Each row is a point. The points of each table are mixes of a few directions, plus a little noise. How many directions does each table use, and how many do they share? Where both have some left over, give the other angles between the two spaces (their principal angles), to ten degrees, smallest first.

First:
.00	.08
.00	-.06
.01	.26
-.02	-.54
-.01	-.40
-.01	-.29
.04	.94
Second:
.01	.31
-.02	-.46
-.02	-.65
.01	.42
.01	.39
Directions: first 1, second 1, shared 1

First (8 x 8):
-.25	.04	.25	.43	.08	.39	.34	-.37
-.40	-.16	.00	-.35	.28	.05	-.32	-.29
.09	-.11	-.07	.14	-.25	-.33	-.09	.20
.25	.09	-.20	-.10	-.37	-.27	-.04	-.01
.11	-.01	-.15	.25	-.39	-.06	.05	.01
.23	.14	.09	.01	-.15	-.36	.14	-.01
-.05	-.05	-.19	.00	.03	.42	-.07	.09
.03	.06	.27	-.39	.77	.16	-.01	.38
Second, 8 rows:
-.22	-.15	-.13	.19	-.04	.39	-.07	-.02
-.07	-.02	.01	.09	.04	.17	.04	-.02
-.15	-.21	-.19	.20	-.30	-.05	-.19	.01
.44	.23	-.17	-.94	.08	-.63	-.31	.13
.12	.07	-.11	-.41	.14	-.05	-.15	.10
.10	.08	.21	.06	.11	-.17	.16	.07
-.14	.03	-.01	.25	-.19	.24	.16	-.36
-.08	-.03	.39	.56	.16	.08	.37	.10
Directions: first 5, second 4, shared 4

First (9 x 12):
-.22	.13	.04	.00	.04	-.16	-.35	.11	.33	.02	.07	-.27
.24	-.04	-.15	-.13	.08	-.22	-.16	-.20	.30	.47	-.08	.17
.01	-.09	.19	.01	-.12	.03	-.06	.20	-.19	-.19	-.06	.04
-.08	.12	.21	.04	-.14	.06	.11	-.03	-.37	.01	-.03	.09
.02	-.05	-.31	-.03	.20	-.06	-.06	-.08	.46	.02	.05	-.13
-.06	-.05	.04	-.05	-.09	-.13	-.21	-.03	.11	-.04	-.19	.04
.57	-.27	.40	.04	-.18	.33	.45	.39	-.94	-.06	.10	.44
-.13	.19	.07	.04	.05	-.02	-.05	.05	.04	.12	.19	-.18
-.36	.09	-.46	.08	.17	.16	.33	-.42	.26	-.36	-.04	-.19
Second:
.18	.11	-.12	.08	.05	.21	-.54	-.28	-.08	.14	-.02	.10
-.01	.13	-.04	.23	.10	-.18	-.27	.07	-.12	.08	-.12	.20
-.26	-.13	-.11	.21	-.30	-.21	.48	.36	.13	-.01	.14	.25
.18	-.06	-.50	.22	.13	-.05	-.49	-.31	-.24	-.05	.20	.00
.00	.01	.43	-.30	.04	.36	-.03	-.19	.11	.00	.00	-.19
.30	-.05	.22	-.39	-.11	.39	.14	-.33	.21	.06	-.09	-.43
.16	.26	-.07	.08	.02	.07	-.38	.01	-.01	.25	-.29	.23
-.25	-.12	-.03	.09	.07	-.10	.04	.08	-.10	-.18	.28	.09
.12	.02	.39	-.39	.01	.28	.17	-.14	.16	.01	-.14	-.33
-.26	-.08	-.19	-.17	.01	-.26	.63	.48	-.01	-.22	.06	.04
-.15	-.10	.03	.34	-.02	-.51	.25	.25	-.06	-.08	.01	.05
Directions: first 5, second 6, shared 0; angles 40, 50, 80, 80, 90

First:
.71	.45	-.31	.14	-.12	.50	.31	-.04	-.36	.17	.25	-.15	.34	-.30	.56	-.44	-.25	-.19	-.17	.15
.75	.04	-.30	.10	.25	.19	-.17	.14	-.55	-.05	.30	.09	.20	-.37	.32	-.26	.09	.08	-.31	-.28
-.36	.09	.20	.07	-.24	.12	.32	-.17	.28	-.03	-.14	-.20	.02	.20	-.26	-.19	-.03	-.20	.13	.29
-.54	-.30	.13	.07	.07	-.33	.22	.07	.19	-.34	-.16	.00	-.22	.31	-.51	.22	.13	-.02	.35	-.11
-.02	-.37	.17	-.29	.05	-.13	-.43	.12	.17	.55	-.19	.42	.00	.15	-.09	.17	-.37	.13	-.16	.29
-.44	.43	.35	.05	-.35	.26	.02	-.47	.39	-.17	-.06	-.48	.01	-.02	-.16	-.33	.44	-.15	-.09	.17
-.17	-.56	.18	-.15	.16	-.26	-.25	.21	.12	.22	-.18	.41	-.08	.25	-.40	.17	-.21	.10	.00	.13
-.47	-.05	-.07	-.02	.05	-.43	.11	.06	.15	-.31	-.09	-.08	-.32	.14	-.04	.60	.13	.13	.41	-.31
.55	.27	-.35	.02	.13	.08	-.13	.07	-.40	-.03	.27	-.04	.06	-.37	.58	.07	.07	.13	-.14	-.33
Second, 10 rows:
-.04	-.19	-.14	.08	.07	-.07	.13	.41	-.48	-.07	.22	.29	.78	.30	-.26	-.18	.19	.06	.12	-.50
.02	.33	-.10	-.04	-.31	.36	.39	.06	-.29	-.02	.17	-.12	.94	.20	.15	-.31	.13	-.16	.00	-.42
-.11	-.46	.01	.30	.40	-.47	-.35	.38	-.22	.05	.15	.43	-.11	.08	-.61	-.09	.11	.28	.16	.14
-.09	-.48	-.06	.05	.24	-.34	.02	.34	-.13	-.03	-.04	.35	-.03	.24	-.34	.17	-.13	.10	.21	-.08
-.14	.41	.08	.31	-.26	.24	.13	-.06	-.07	.24	.20	-.12	.47	.03	-.15	-.59	.09	-.08	.06	.42
.24	.04	-.03	-.35	.03	.08	-.18	-.26	.17	-.23	-.15	-.20	-.40	-.26	.49	.44	.06	-.01	-.28	-.39
-.09	.20	.20	.41	.08	-.07	-.46	-.16	.12	.25	.16	-.05	-.37	-.29	-.30	-.46	.18	.14	-.06	.76
.13	.19	.01	-.27	-.15	.19	.07	-.30	.25	-.09	-.17	-.27	-.27	-.15	.45	.27	-.09	-.12	-.17	-.11
.02	-.16	-.01	-.05	.09	-.11	-.06	.03	.05	-.03	-.08	.06	-.22	.00	-.02	.17	-.07	.03	.01	-.02
.10	.14	.04	-.40	-.21	.18	.27	-.45	.60	-.07	-.44	-.37	-.77	-.14	.60	.57	-.46	-.25	-.07	.19
Directions: first 5, second 4, shared 2; angles 50, 60

First, 9 rows:
-.21	-.29	-.20	.17	.16	-.11	-.02	-.16	.14	.15	.10	-.22	-.13	-.12	.28	-.04	.00	-.20	.16	-.20	.01	-.09	.28	.18	-.23	-.01	-.08	-.06	-.06	.06	-.26	.00
.01	.27	-.26	.00	.10	-.10	.27	.12	-.12	-.42	-.15	.31	.20	.12	-.29	.66	.09	.23	.05	.28	.04	.10	-.74	-.27	.36	-.03	.09	-.53	.12	.33	.38	.18
-.13	-.12	-.07	.07	.00	.07	.03	-.20	-.09	-.01	.07	-.17	.06	-.05	-.12	-.14	-.15	-.12	.15	.06	-.11	.11	.04	-.08	-.06	.16	-.15	-.19	.11	-.25	.10	.16
.39	.14	.48	.06	-.25	-.18	.30	-.21	.12	-.04	-.07	.20	-.32	.42	.23	.14	-.31	-.12	.09	.08	.14	.21	.17	-.02	.21	.13	.03	.87	-.11	.17	.34	.13
-.20	-.29	-.16	-.05	.27	-.15	.13	-.17	.30	.04	.05	-.30	.13	.08	.20	.18	-.16	.02	.25	-.23	.01	-.08	.25	.02	-.48	.12	-.12	-.23	-.03	-.08	.03	-.11
-.12	-.09	-.01	-.09	.04	.18	-.05	.11	.11	.21	.07	-.06	.12	.02	.05	-.33	-.08	.05	-.10	-.14	-.13	.00	.14	-.03	-.22	-.04	.01	.00	.00	-.31	-.03	-.10
.44	.31	.29	-.42	-.15	-.13	-.66	.41	-.25	-.26	-.19	-.11	.02	-.45	-.25	.19	.66	.43	-.35	.04	.32	-.53	.11	.29	-.02	-.19	.22	-.05	-.11	.43	-.55	-.60
-.17	-.06	.00	.27	-.11	.32	-.09	.18	-.05	.53	.14	.27	-.27	-.06	.30	-.76	.03	-.33	-.32	-.10	-.22	.12	.08	.13	.25	-.25	.09	.49	-.06	-.21	-.31	.15
.00	.14	-.05	-.01	-.04	.09	.11	-.06	-.19	-.22	-.02	.05	.17	.04	-.34	.11	-.08	.06	.06	.24	-.09	.16	-.33	-.23	.18	.13	-.07	-.31	.17	-.12	.32	.18
Second:
-.15	-.05	.13	-.03	-.01	.05	.26	-.17	.06	.03	.15	.07	.07	-.12	.04	-.09	-.02	-.16	-.10	.10	.26	.04	.06	-.09	-.07	-.13	-.17	-.04	.02	.09	.06	.17
-.11	-.03	.08	-.02	-.01	.04	.18	-.12	.05	.02	.10	.04	.05	-.09	.03	-.06	-.02	-.11	-.07	.06	.18	.03	.05	-.06	-.06	-.09	-.12	-.03	.00	.06	.05	.11
-.10	-.05	.09	-.02	-.02	.04	.19	-.12	.04	.02	.11	.05	.05	-.10	.03	-.07	-.02	-.12	-.07	.07	.20	.02	.04	-.07	-.06	-.09	-.12	-.04	.01	.06	.05	.13
-.10	-.03	.09	-.02	.00	.03	.18	-.11	.05	.02	.10	.05	.05	-.08	.03	-.06	-.01	-.10	-.07	.07	.18	.03	.05	-.07	-.06	-.09	-.12	-.03	.01	.06	.05	.11
.50	.19	-.45	.10	.04	-.19	-.90	.59	-.21	-.09	-.53	-.24	-.24	.45	-.14	.32	.11	.54	.36	-.33	-.94	-.14	-.23	.34	.26	.46	.59	.18	-.03	-.32	-.24	-.59
.13	.05	-.11	.03	.01	-.05	-.24	.16	-.06	-.03	-.14	-.06	-.07	.12	-.04	.09	.02	.15	.10	-.08	-.25	-.05	-.07	.08	.07	.13	.15	.05	-.02	-.08	-.06	-.16
-.22	-.08	.19	-.04	-.02	.08	.39	-.25	.09	.04	.23	.11	.10	-.20	.06	-.14	-.05	-.24	-.15	.14	.41	.06	.10	-.14	-.11	-.20	-.25	-.08	.02	.14	.10	.26
-.40	-.15	.36	-.08	-.03	.15	.71	-.46	.16	.08	.42	.19	.19	-.34	.11	-.26	-.09	-.42	-.28	.26	.75	.10	.19	-.27	-.21	-.36	-.46	-.15	.03	.24	.19	.47
.43	.15	-.38	.08	.04	-.15	-.76	.50	-.18	-.08	-.45	-.20	-.20	.37	-.11	.27	.09	.47	.30	-.27	-.79	-.11	-.19	.28	.23	.38	.50	.16	-.03	-.27	-.19	-.50
Directions: first 6, second 1, shared 0; angles 70
